Each wall is flat, endless, passes through zero and stands at right angles to its row. A trip goes straight from one point to another. List the walls that it crosses, first one first.

Walls:
(1): [-4.5  4.7 -6.2]
(2): [-0.9  4.6  5.2]
(3): [-9.4 10.0 -1.6]
(4): [ 6.3  4.0 -0.4]
(5): [-0.2  6.2 -3.1]
(6): [ 4.7 -5.8 -1.4]
Trips:
[-0.2  0.9  1.3] to [ 2.6 -1.9 -0.7] => 5, 3, 6, 2
[-1.1 -4.1 -3.7] to [ 5.3 -0.5  3.1] => 1, 4, 2
[-4.9  3.0 -5.0] to [ 1.4 -1.7 -0.1] => 6, 3, 5, 1, 4
[2.6 4.7 4.5] to [0.7 4.8 4.9] => none
[ 0.9 -0.2 -3.7] to [ 2.7 -2.3 -5.2] => none

Walls:
(1): [-5.3 -2.4  0.8  2.7  1.9  1.0  1.4 -1.5]
(2): [ 1.7  0.5 -4.7  2.7  1.4  3.2  5.1  3.7]
(3): [-6.9 -7.3  9.0  2.7 -3.1 -2.6  2.0 -6.2]
(4): [-3.2 -2.7 -0.6 -2.6  8.2  0.6  2.1 -0.7]
(5): [ 0.6  0.5  5.2 -2.0  2.6  3.0 -0.9  0.2]
(6): [ 2.1  5.3 -1.4 11.0 -1.3 -1.0  4.0 -1.4]
(7): [ 2.6  3.2  1.0  0.0  1.7  2.4  2.4 -1.7]
Trips:
[ 2.9  1.4 -0.2  4.1  2.4  0.4 -0.4  2.2] to [-4.3  2.2 -0.2 -5.0  0.5 -3.6  1.6  4.9] => 4, 5, 7, 6, 2
[-0.6  0.3  2.3  3.1  0.3  0.7 -0.8  2.9] to [ 0.6 -3.2  3.6 -1.9 -0.8 -2.0 -3.6 -2.7] => 2, 6, 1
[-0.4 -0.3 -3.2 -5.1  6.5 10.9  0.7  3.7] to [ 1.4  1.7  5.6 -4.1  2.7  2.2 -0.5  2.5] => 1, 2
[-1.4 -5.7 -5.1 -2.7 -2.6  2.9  8.9  1.6] to [-0.2  3.3 -3.2  6.2  4.2 -1.5  0.4  5.9] => 3, 6, 7
[ 0.7  1.7 -2.1 -1.6  1.9  0.6 -0.8  4.0] to [-6.5 -4.1  3.4 -6.7  4.6  0.4  2.2 -1.2] => 7, 1, 2, 3

Walls:
(1): [-0.3  1.5  1.3  4.9 -1.1  7.4 -7.9 -1.7 -0.1  7.1  1.0]
(2): [ 1.6 -9.0  3.1  1.7  1.1 -2.8  5.0  3.2  0.6 -3.7  0.9]
(3): [ 0.6 -0.2 -4.3 -4.3 -5.1  4.9  3.5 -5.9  1.6  4.2  2.8]
(4): [ 5.3 -1.1 -0.9  1.8  5.6  1.8  5.1 -0.2  0.0  0.3 -0.2]
(5): [ 3.7  0.8 -7.0 -9.0  0.7  1.3 -4.0 -1.3  4.1  0.7 -0.6]
(6): [ 0.9 -0.7 -4.7 -5.8  3.4 -0.7 -0.1  1.9 -4.1 -2.6  1.5]
(7): [ 1.1 -3.4  5.6 -4.1  0.6  1.5  3.8  1.7 -6.2  5.3 -3.7]
(8): [-9.0 -3.1  3.8 -3.8 -3.6  0.2  0.0  8.6  1.2  1.2 -2.3]
(9): [-4.7 -2.3  0.7 -4.0  1.0  2.5 -6.4  1.5  1.8  2.2  3.1]
Trips:
[-1.9 -1.1 -3.2 -0.1  1.9  2.2  0.4 -2.7  2.1  0.1 -1.2] to [ 1.5 -1.0 -8.6 -0.8 -0.6  1.5  0.4  2.1  2.5 -3.6  5.8] => 1, 2
[ 4.8  1.2  1.6  6.5  1.1 -1.0  2.7 -5.8 -3.4  0.8 -0.6] to [-8.2 -5.7  0.5  3.2 -2.7  1.3  1.6 -5.9  1.6 -0.5  2.1] => 3, 7, 4, 9, 8
[ 4.5 -3.0 -1.3  2.8  1.8 -2.6  4.9 -3.4 -1.7  2.5  3.8] to [ 1.5 -0.4  0.7 -1.6 -2.1  3.4  2.7  1.5  3.5  2.4  3.2] => 6, 5, 1, 9, 8
